Each row of a before or after table is a point. The points were changed in one or more steps. Then noise was added and the rows were shuffled. The steps act on how far a point lies along the listed directions, d1 being the first. Write out the steps. A step turns or swaps two directions, mirrors them in a line or flattens them onto one, adds a multiple of one to another, or multiplies one. Angles are multiples of 10 degrees, from the lower direction toward the higher: turns from -170 to 170, lines from 10 to 170 but not 90. Use the fewest steps. Two steps may share a direction if one is a turn and the other turns, adds or multiplies; they go together, in the order done. Otherwise the lowest direction goes first.
In the rows, zero is written as 128.

Directions:
(1): [144 142 201]
(2): [130  54 142]
(3): [ 54 129 144]
Before, 14 rows:
[[102  94 175]
 [120 197 155]
 [ 52 112 183]
 [ 84  96 145]
 [ 69 204 114]
 [ 43 170 103]
 [106 162 100]
 [150 135 181]
 [ 37 112 122]
 [117  83 131]
 [ 64  88 143]
 [109 189  86]
 [ 52 121  86]
 [143 181 108]]
After (14 x 3):
[[ 97  77  99]
 [116  85 137]
 [ 40 117 144]
 [ 63  86 134]
 [ 46  97  88]
 [103 169 147]
 [145 116  74]
 [ 57 139 175]
 [145 185 122]
 [108 202 147]
 [123 182  79]
 [ 46 178 142]
 [ 86  94 128]
 [ 66 207 117]]
Steps: mirror d1 and d3 in the line at 100 degrees

Directions:
(1): [161  93 149  62 171  94  60  85 107]
(2): [124 180 133 167 192 118  67 164 189]
Before:
[[119  73  98 110  85 108 168 115 102]
 [147 150 131 139 161 133 116 141 187]
 [132 117  98 138 116 148 148 105 134]
 [110 145 140 130 108 149 150 120 119]
 [183  84 149  24 190  72  29  77 110]
 [154  36 132  44  66 119 163  63  44]
 [107 146  93 185  74 158 249 157 148]
 [139 141 118 113 169  71 108 136 115]
 [115  96 109 152  13 149 235 108  90]
 [149 171 142 182 152 136  80 163 182]
 [ 91 165 122 169  99 147 181 133 120]]
After:
[[118 150 154 117 145 133 105 115 134]
 [164 113 157  87 197  70   9  87 147]
 [166  39 153  23 122  95  94  53  64]
 [153 163 134 130 235  88  55 134 197]
 [121 132  99 132 105  99 182 140  99]
 [139  79 114  89 146  80  92 105 121]
 [132 165 128 198  97 157 151 171 167]
 [136 142 121 151 121 153 167 147 176]
 [130  73 107  81  21 147 237 101  57]
 [145 123 107 129 152 130 107 100 143]
 [116 173 142 144 184 114  82 125 144]]
Steps: mirror d1 and d2 in the line at 130 degrees

Directions:
(1): [151  79 147  48 178 142  91 188  84 171 101 129 144  61]
(2): [118 101 173  84  49  52 122 133 103 148 192  71  93 139]
(3): [ 47 166 155  89 147 166  98  49  81 174 104 103 146 169]
Before, 12 rows:
[[125 156  81 173 152 150 141  91 161  90 107 163 127 133]
 [116 108 169 110   7  31 139 135 102 112 220  56  66 167]
 [190 125  75 179 147 121 153 151 194  89 118 185 136 109]
 [112 122 138 153  73  97 130 128 132 122 164  79  93 154]
 [147 119 117 137 178 138 142 171 128 115 100 149 138  92]
 [146 145  90 189 157 153 149 129 141  94 123 168 134 150]
 [160 120  89 132 159 142 121 169 142 112  89 140 132  97]
 [117 133 130 123  71 105 132 134 119 126 158  93 117 135]
 [181 118  84 207 112 124 164 150 184  81 137 151 100 108]
 [138 139 112 157 140 144 129 140 144 100 119 133 113 129]
 [137 148 120 156 128 149 146 112 156  95 111 155 134 142]
 [128 172  96 175 167 153 127 124 145 103 117 181 141 143]]
After, 12 rows:
[[128 129 135 132 103 110 122 134 127 114 148 104  98 137]
 [139 129 140 133  78 100 147 122 149 102 150 124 110 143]
 [ 94 165 114 138 131 170 123 105 119 128 108 119 142 140]
 [133 104 133  85  98  88 109 155 111 142 137  86 106 115]
 [127 102 155  95 118  83 133 165  97 139 148 105 109 105]
 [145 133 130 146  82  68 131 153 141 104 188 133 102 138]
 [ 83 160 119 167 141 170 118  87 130 129 107 109 127 165]
 [ 88 132 149 125  52  89 129  76 112 148 175  71  85 156]
 [138 122 114 144  77  71 144 117 153  94 169 117  92 130]
 [140 119 132 147  81  78 144 141 117 109 184 110 102 157]
 [117 118 153  91  59  49 123 100 124 149 184  93 106 154]
 [ 37 204 117 146 181 226 113  30  97 128  71 133 153 197]]
Steps: turn d2 and d3 by 130 degrees

Directions:
(1): [166  38  97 117 149 151 199 181 155 104  74 105  74 155 139  30 143 117
 111 134 161 119  61  85]
(2): [ 89  60 130 170 150 170 118 100  76  50  96 101  97  53  74 138 131 110
 144  38 103  74 156 166]
Before, 14 rows:
[[ 87 114 130 169 141 148 129 101  75  88 129 114 114  71  86 140 121 117
  121  54  94  87 138 149]
 [147 185 130 100 112 111 124 138 151 165 142 174 164 154 146 157 122 145
  117 146 127 184 148 116]
 [138 168 137 129 125 133 105 102 118 147 159 134 161 150 133 139 119 136
  136 118 117 117 158 128]
 [146 115  98 113 126 122 174 173 159 164 125 147 126 189 148  86 145 140
  110 169 150 163  91  76]
 [155 156 123 120 108 117 132 122 133 147 130 128 126 145 145 118 126 127
  115 139 118 149 120 122]
 [167 106 121  94 138 125 164 178 156 143  96 121 108 157 129  74 128 123
  125 152 156 133  89  76]
 [ 77  77 147 181 150 173 101  69  80  42  99 106 111  43  60 149 125 105
  148  44  74  76 184 178]
 [167 176 119  91 109 102 140 162 165 167 137 146 140 175 160 101 132 129
  133 177 142 142 104  95]
 [ 74  88 146 168 148 170 111  86  55  47  98 110  98  38  77 168 120 124
  151  53 117  87 164 176]
 [ 94 151 130 137 124 131 113  98 113 114 122 129 145 106 108 160 125 128
  129 109 109 114 160 137]
 [123 123 133 138 133 122 120 101 107 106 143 128 125 108 111 167 111 127
  122  96 120 117 158 153]
 [139  93 128 147 144 175 139 114 107  68 112 122 111 117  99 144 120 107
  138  75 133  88 158 134]
 [139 159 119 126 120 139 126 116 131 141 129 128 126 127 117 148 123 131
  123 129 128 127 125 145]
 [127 121 127 151 138 141 123 118 118 113 119 123 143 112 125 158 137 119
  125 123 130 113 114 156]]
After, 14 rows:
[[174  87 115 120 142 164 178 153 143  96 104 127 103 166 130  97 125 109
  124 123 159 112 116  96]
 [107 100 116 139 135 149 144 120 119  93  94 115 116 108 107 115 131 119
  124 101 121 103 133 121]
 [131  70 105 143 148 148 187 153 116 100  99 106  85 122 117  60 131 114
  101  97 127 103  76 101]
 [152   8 109 139 164 174 197 152 149  63  50  94  62 126 110  17 140 100
  117 112 131  99  79  98]
 [138 104 119 146 142 143 140 133 128 114 110 120 133 124 133 134 140 118
  121 130 142 113  98 144]
 [139 164 129 130 107 120 115 106 116 139 136 128 131 124 132 144 125 126
  123 118 106 141 142 140]
 [128 128 134 144 135 154 114  99 105 113 140 119 141 126 113 126 122 127
  141  86 115  93 157 133]
 [114 163 139 131 123 133 100 105 110 120 136 162 156  99 107 189 123 135
  133  86 103 154 185 153]
 [141  81 119 135 144 133 153 124 120  92 119 117  99 117 116 123 118 121
  113 101 136 111 126 136]
 [142  23 111 131 161 170 198 164 116  66  55 101  55 112 123  49 134 121
  122 115 170 108  68 105]
 [125 214 140 115 102  99  87 113 127 154 162 153 167 128 131 176 123 130
  151 140 108 128 161 142]
 [114 194 123 122 108 102 116 128 137 185 171 169 173 168 140 169 133 150
  124 166 122 173 146 110]
 [135 143 117 131 124 148 129 115 125 127 121 121 118 117 111 145 124 129
  123 115 127 121 124 148]
 [151 193 144  88 114  93 116 148 152 186 144 149 158 163 138 143 117 137
  133 175 138 155 130  97]]
Steps: turn d1 and d2 by -80 degrees

Directions:
(1): [122 233 134 195  91 111 106  66 132 148  87  81 102 127 130 111  97  43
  81  96  48 224  73 130 201  95  78  96 175 110 137  85 144 148 222 131
 150 200 126 126 135 182 129 130 166 145 144 173 134 102 133  81 155 110
 117 129 215 102 148 204 108  76  76 181]
(2): [140 173 188 114  87  89 125 184  98 178  92  59 134 166 142 139 125 175
 148 148 175 131 130 157 118  76  24 125  92 213 165 113  82 151 121 136
 242  48 138  88 140 199  93 139 168 143 179 153 148 188 108 172 115  81
  71 216 174 171 171 101 136 187 180 129]
(3): [153  67  87 168 152 145 188 133 161 134 121 144 122 172 197 108 111 234
  99  34 188  89 128 199 249 132 149 151 144 175 190 140 178 140 160  87
 113 115 128 154 150 197 104 106 189  91 172 110  74 113 124  97  84  96
 145 117 123 135  54 220  73 159 113  94]
Before:
[[148 133 147  82 121 107 123 172 118 145 135 129 124 123 117 143 131 135
  165 156 147 116 147 127  86 131  90 123 103 149 119 126  99 134  99 145
  164  95 139 110 137 106 122 137 117 133 136 123 146 168 118 150 121 134
  122 154 129 151 154  80 149 151 170  97]
 [136 147 112 176 129 139 143  87 156 123 115 116 104 123 170  93 112 122
   85  66  97 164 100 150 243 115 133 135 175 123 151 107 167 142 190 107
  102 176 122 140 157 172 132 124 168 116 152 137  98  92 122  85 134 122
  135 115 165 108  94 201  96 100  84 148]
 [134 132 119 158 111 124 134 124 135 151  93  98 123 142 177 120 109 188
  110  78 153 126 118 173 192 112 119 146 128 164 167 123 138 133 153 119
  154 118 134 127 160 202 104 122 176 123 169 130 113 140 111 123 119  93
  118 152 150 131  97 184 102 144 109 121]
 [117 131 110 131 125 135 126 104 119 113 139 137 122 106 106 133 133  86
  118 148 101 123 131 107 120 146 152 112 143  79  85 137 129 122 128 126
   84 166 129 141 122  90 141 138 102 126 101 124 119 116 133 113 146 155
  138  97 117 106 132 123 122 108 107 142]
 [138 141 124 136 127 121 140 140 136 148 126 131 124 142 127 130 119 164
  128 106 151 114 130 144 153 118 117 127 113 147 148 133 135 130 134 130
  138 118 134 126 134 169 111 123 135 128 138 121 109 129 130 122 122 121
  126 150 132 134 113 151 110 143 124 116]
 [140  95 117 154 139 130 146 136 140 131 140 122 137 173 167 112 124 198
  123 101 161 109 145 175 171 129 133 134 123 157 164 137 141 133 134 105
  142 105 141 121 141 163 111 119 155 105 159 123 111 131 123 121 101  96
  128 132 120 140 100 166 106 154 122 110]
 [131 191 146 163  82 129 113 100 129 152 109  90 115 143 131 123 107  97
  103 117  81 186 102 125 163 106  89  96 152 132 125 111 137 164 171 128
  153 176 122 131 151 151 134 133 159 141 140 156 142 120 128 113 132 116
  113 143 166 128 149 167 123 113 103 158]
 [120  97  72 147 153 150 140 105 143 105 138 151 122 117 153 106 130 147
  102  88 121 112 127 134 175 153 160 123 150 128 140 129 156 138 149 104
   89 151 122 167 136 112 140 106 127  99 128 108 107 100 133 104 127 120
  150  97 102 127  92 180 101 119 104 100]]
After:
[[110 140  79 157 139 144 118  78 138 104 130 142 116 101 135 105 124  87
   94 101  75 153 108 113 169 148 150 106 163 101 123 115 156 138 171 115
   86 186 121 164 130 101 150 110 118 113 116 123 121  90 139  93 147 126
  147  93 127 111 113 181 109  88  86 124]
 [146 154 155  85 111 101 117 170 113 151 127 115 124 121 111 145 127 123
  164 164 137 129 143 123  83 125  74 118 103 151 119 120  89 139 104 149
  179  94 140 102 136 114 120 140 120 138 140 131 153 172 118 152 126 128
  113 162 142 151 166  76 151 149 171 106]
 [122  89  94 124 143 148 144 115 127 105 150 158 127 111 119 134 138 123
  120 135 127  90 146 118 128 161 181 127 138  85  90 153 139 119 112 116
   63 155 128 152 124  84 140 133 103 113  99 105 102 114 132 114 132 158
  152  86  89 107 107 129 116 120 114 120]
 [133 174 134 141 111 116 125 127 129 151 118 117 120 136 117 131 116 131
  125 117 129 138 117 132 148 110  98 115 121 141 142 122 128 132 146 138
  151 132 136 118 131 170 115 128 134 138 136 135 122 126 132 119 136 121
  118 155 153 128 132 150 117 128 116 134]
 [126 182 141 174 108 111 107 104 125 141 121  83 124 154 135 112 115 104
  111 128  92 181 113 142 154 107  92 104 141 128 142 108 129 141 171 126
  166 148 142 106 134 162 121 130 150 133 148 158 140 124 126 110 135 100
  112 141 171 124 147 164 120 114 102 153]
 [152  89 122 138 118 148 159 147 144 145 131 127 127 169 168 123 118 215
  117  86 171 104 137 162 182 127 130 131 128 172 155 147 152 159 125 106
  135 120 123 148 158 156 120 120 170 110 157 119 109 130 122 130  89 109
  126 138 109 152  97 167 104 164 131 107]
 [127 174 132 166  92 111 115 111 126 161  80  76 121 135 163 123 105 147
  106  92 123 161 104 162 184 100  95 132 133 158 159 106 126 136 169 130
  171 133 134 118 156 205 105 128 177 135 168 149 127 141 111 120 135  93
  108 160 176 127 119 181 109 126 103 142]
 [140 115  98 169 142 149 158  96 161 115 125 134 107 126 180  91 114 152
   89  55 119 140 112 160 249 128 152 145 169 130 154 117 173 139 178  98
   86 166 122 146 159 167 130 120 169 107 153 125  86  91 122  88 123 122
  143 110 144 112  75 201  89 113  88 131]]
Steps: mirror d1 and d3 in the line at 50 degrees; multiply d2 by 1.3
